Rows are points. To make a cloud, some directions were put in groups of two or more. Within a group, all points are equally far from the middle, so they leave a hole (a ring in 2 directions, a hollow ball in 3). The other directions are filled evenly. Then the cloud was stretched, turned, moved and blurred a little. Count the holes, and give their numbers of directions, smallest first.

Cloud (20 x 3)
[[ 0.2  2.0  3.0]
 [ 0.5  2.2 -1.3]
 [ 2.5  0.8  4.3]
 [ 1.4 -1.2  3.4]
 [-0.3 -4.2 -1.0]
 [ 0.0 -6.4  2.0]
 [-2.5  3.6  4.1]
 [-2.5 -1.1  3.5]
 [ 0.3  1.3 -1.1]
 [ 1.6 -6.4  0.5]
 [ 0.8 -3.7  1.4]
 [-2.2  4.6  2.5]
 [-3.8 -1.6  1.7]
 [-5.5 -2.7 -4.8]
 [-2.5 -1.1 -6.4]
 [ 1.5  3.3  2.9]
 [ 2.4  1.1 -2.9]
 [-1.8 -1.4  2.4]
 [-4.5  3.6  0.7]
 [ 0.5 -0.5  0.9]]
Holes: 0

Cloud (31 x 4)
[[ 0.4 -3.6 -0.7  1.5]
 [ 0.7  4.2 -5.2 -0.8]
 [-2.9  2.6  1.0  4.0]
 [-2.9  0.4 -0.1  2.8]
 [-1.0  2.6 -4.3  0.1]
 [ 3.3  2.0  2.4  4.2]
 [ 1.9 -0.2 -5.6  2.0]
 [-2.7 -4.6  0.8  1.5]
 [-7.6  1.8 -4.9 -3.3]
 [-1.2  2.7 -4.1 -1.3]
 [ 4.0 -2.6  2.8 -1.2]
 [-2.8  2.8 -3.6 -4.7]
 [ 2.4 -1.5 -5.2 -1.0]
 [-2.6  4.8 -1.5  3.0]
 [ 0.8  0.0 -2.8  0.4]
 [ 1.5  3.7 -2.5 -2.0]
 [ 1.2  1.0  0.4 -2.4]
 [ 0.4 -0.6 -3.3 -2.7]
 [ 1.9  2.8 -1.8 -3.1]
 [ 2.2  1.1  4.5  3.0]
 [-2.6 -0.2 -2.9  3.3]
 [-2.2 -4.4 -1.5  0.5]
 [-3.6 -0.6 -1.3 -2.3]
 [-1.4  3.7  1.6  4.8]
 [-5.0  2.8 -3.7 -1.2]
 [-0.2 -5.3  4.5  2.5]
 [-1.0  2.4  0.6  0.8]
 [-1.8 -0.6 -2.1  7.0]
 [ 1.7  1.2 -1.5 -0.1]
 [ 0.5  2.4 -4.3 -0.3]
 [ 4.8 -3.5 -0.1  2.9]]
Holes: 0

Cloud (49 x 6)
[[-1.6 -1.2 -1.0 -3.2 -3.7 -5.0]
 [ 4.4 -4.3 -2.8 -0.8 -4.1  0.4]
 [ 3.9 -0.5 -0.3  2.2 -3.2 -1.5]
 [ 2.6  0.5 -1.5  2.8  5.5  2.0]
 [ 1.7  3.0  0.9  0.6  1.2 -5.1]
 [-3.6  3.4  1.5  0.2  1.6 -4.7]
 [-2.1  0.8  1.7  0.5  4.3  0.6]
 [ 2.5 -3.8 -2.5  1.1 -1.4 -5.7]
 [ 4.3 -1.9 -4.7  1.1  0.6  1.9]
 [ 1.2  0.2  1.7  1.7 -2.9 -6.9]
 [ 1.4 -2.1 -2.5  3.3  1.0  0.5]
 [-6.1  5.5 -0.3  0.5 -3.6  0.0]
 [-1.5 -0.7 -3.6  3.9 -3.1  0.9]
 [ 0.7 -4.9 -4.3 -1.2 -1.0  0.6]
 [ 0.3  0.4 -4.6  3.3 -3.0 -3.1]
 [ 3.1 -0.6 -3.6 -1.0  0.4 -0.8]
 [ 2.3  1.8 -1.7 -1.8  2.3 -1.6]
 [ 1.5  0.4 -7.2 -2.9  0.7  1.5]
 [ 2.5 -2.8 -7.1  0.4 -1.9 -5.4]
 [-2.3  1.1 -3.3  2.4  1.3  2.0]
 [-0.9  2.9 -2.3  3.3 -0.2  1.2]
 [ 3.2  0.0 -0.7  2.1  1.5 -1.3]
 [ 2.9 -1.5  0.5 -3.0 -0.2 -0.2]
 [ 1.2 -2.3 -9.2 -2.4 -0.5 -1.0]
 [ 0.8 -2.2 -7.5 -1.9 -1.5 -3.6]
 [-0.8  0.9 -0.7 -3.7  3.2  1.3]
 [ 2.2 -2.9 -3.9  0.6 -0.9 -3.2]
 [-4.0 -0.8 -2.5 -1.4  1.8  2.0]
 [ 2.9  4.6 -1.2  0.0 -3.1 -2.2]
 [-3.9  2.2 -2.9  2.3  2.5  2.9]
 [-2.8 -5.3  0.2 -2.1 -0.1 -4.7]
 [-1.7  1.0 -1.1 -3.3  0.1 -3.4]
 [ 5.6  1.2 -1.1 -3.2  5.3  3.4]
 [ 1.2  3.0 -6.4  3.5  0.5 -1.3]
 [ 5.5  3.0  1.9 -1.9  0.7 -0.8]
 [ 4.0 -2.8 -6.0  1.1  1.2 -1.2]
 [-1.0  4.3 -0.1 -1.0 -1.0  2.7]
 [-2.1  5.4 -4.9  1.6 -0.6 -2.4]
 [ 2.0 -3.4  0.5  2.8  0.8  0.1]
 [ 3.3  0.9 -2.4  2.1 -3.4  1.0]
 [ 1.0  6.4 -5.3  1.4  0.1 -0.1]
 [ 3.8 -0.1  0.6 -3.4  5.4  0.7]
 [-2.1  0.5 -1.7 -0.8 -1.9 -2.0]
 [ 0.2  4.1 -2.4  3.9  3.3  1.7]
 [ 2.9 -0.2 -7.3 -3.2  0.7 -2.0]
 [-2.6  0.7 -2.8 -6.0  2.8 -3.3]
 [-0.1 -2.2 -0.3  3.6  1.4  1.9]
 [ 3.6  2.0 -2.1 -3.3  3.2  4.0]
 [ 3.2 -0.9  0.2 -3.7  5.2 -0.8]]
Holes: 0
